Every row gives one point. A path goes straight from each point to the next, and from the last back to the first. The post is the endless flat space through its rows: a point in 2 columns, a line in 3, a plane in 4, and so on, so that a path can go around it. Count how often the path circles the post. Going back the other way cancels.

Post:
[[-25  18]]
Path (13 x 2):
[[-47  70]
 [ 28 100]
 [ -1   6]
 [-46 -29]
 [-63   9]
 [-54  28]
 [-14  86]
 [ 17  40]
 [ -6 -16]
 [-13 -17]
 [ 16 -14]
 [-60 -63]
 [-55  14]]
Times around: 2

Post, 7 rows:
[[  5  27  10   8  42  -6 -27  17]
 [-43 -36  25  45 -25  48  45 -79]
 [ -1  14 -31  15 -37  58  56 -33]
 [ 65  19 -71  10  35 -32 -14 -56]
 [-27   7 -55 -10  11   1 -36  40]
 [-29 -13 -30 -57   2 -34 -14   3]
 [-10 -35  14 -17 -72 -11  -5 -29]]
Path (22 x 8):
[[   7   -1   37   10   39   45   53  -30]
 [  22   14   29   21   17   48   62  -69]
 [ -56   -6 -121  -77   13   36   87   28]
 [ -31  -46    8   32   -6  -42  -20   -5]
 [  19   10  -18   30  -21  -36  -68  -12]
 [ -60  -10  -44   -4   32   57   15  -89]
 [  31   60  -24    1  -35   11  -59   -7]
 [  30   15  -12   27  -51    8   -1  -53]
 [  47   -5   29  -12   13  -12  -53  -32]
 [ -30  -56   10  -13   28   -4    3  -10]
 [  18  -21   73   22    9   77   75  -20]
 [  64   65   54  -70  -20   18    1    6]
 [  24    5   15  -38  -67   63  -13   18]
 [  22  -75  -22   24   14  -18   10  -61]
 [ -86  -44  -79  -13   13  -49   15  -30]
 [ -43   42  -88   40  -29    4  -80   28]
 [ -31   41   49  -60  -26   17    7  -32]
 [ -13  -59  -39   14   70    1  -23  -56]
 [ -98  -75  -46   -7   51   57   -1  -48]
 [  13   46  -14  -33  -46   11   -4  -11]
 [ -13  -11   -2   38  -62   33   62  -84]
 [ -24  -47  -30  -31   10  -28   48  -86]]
Times around: 1

Post, 11 rows:
[[ 14  24  -2  17  -4   4  14 -40 -16  -7 -35  -3]
 [ 52 -18 -13  37   4   6  -2 -43  -2  18  41   4]
 [ 28  -9  46 -19  12  15  10 -31  -4 -13  65  23]
 [-11 -14   3  -6   0  21  23   1  20   2 -48 -11]
 [ 16 -12 -45  -4  25 -38  13  16  -3 -18 -13 -21]
 [ 31 -42 -11 -54  12 -34   3  22   1   5 -27 -14]
 [ 14 -22  -7  -5  37 -56   8   8  18  15 -25  -2]
 [ 23 -10   0   6  18  17  -6 -74 -11   7  61 -22]
 [  9 -23  46  22  -6   8  25 -44  -4 -23 -21  -9]
 [ 34   1  10  21  15  11   8 -37 -23  26  36 -40]
 [-28  16  40 -18 -33 -16  19 -24  18  -9 -40 -17]]
Path:
[[ -14   43  -13    1  -26  -54  -23  -43   34   30    0    9]
 [  48  -54  -10   -9   32   -8   -9  -25    8    1   55   42]
 [  38  -14  -20  -34   20   50   20  -27  -14   24   27  -10]
 [   7   11   14  -16  -21    6   27  -26   -5   13  -61  -62]
 [  59   -1   45   35   -5   -5   13   21    5   56  -63   24]
 [ -25   37   12  -30    7   60    7  -17  -54  -10   33  -71]
 [  47 -121  -49   19   41    5   25   29    8   28  -57   13]
 [  13  -16  -40  -58    8   28   10  -29  -15  -23    0  -18]
 [   8  -47   55   -8   21  -26   35  -39   12 -101  -46   15]
 [ -20    7   37  -32  -19   -2   -8  -32   10   24   17  -77]
 [  -4   36   66  -18  -45    5   18   21    2    9  -21    8]
 [  15  -41   32   -1  -38   18   32   10   13   27    0  -29]
 [  13   51   -2    7  -41  -72   12  -54   -4  -41  -19   11]
 [  -1   60   24   10   38    5   32  -21   -9   -7  -13  -40]
 [  30  -57  -14  -16   32  -11   -7   70   41   52  -27  -21]
 [ -42   29    6  -50    8   11   -3    0  -34   -9   36  -51]
 [   8  -62   18   23   -2  -23   29  -25   32   20   29    0]
 [  62  -37   14   37   29  -29   41  -38    2   45  -43   -4]
 [  45  -77    5   61   18  -15   46   -5   -6  -36   11  -28]
 [  42   30  -25   59  -18   32   31  -64  -44   15   18  -21]
 [  13  -14   65  -17   29  -37   27  -59   40  -13    6   38]
 [  46  -74  -14   61   37   33    6  -73  -30  -48   38  -68]
 [ -29   -9   20  -21    6   -5    3  -14   10  -12  -17  -24]
 [  -4  -10  -14  -35   -7    0   -6  -13   23   40   40    4]
 [ -24   21   27   -2   16  -49   47   -5   11  -34   35  -11]
 [  38  -53  -16    6   18  -19   18  -13   22  -58   -7   53]
 [  35    4   23   -5    3   10   21   20   -6   13  -77   12]]
Times around: 5
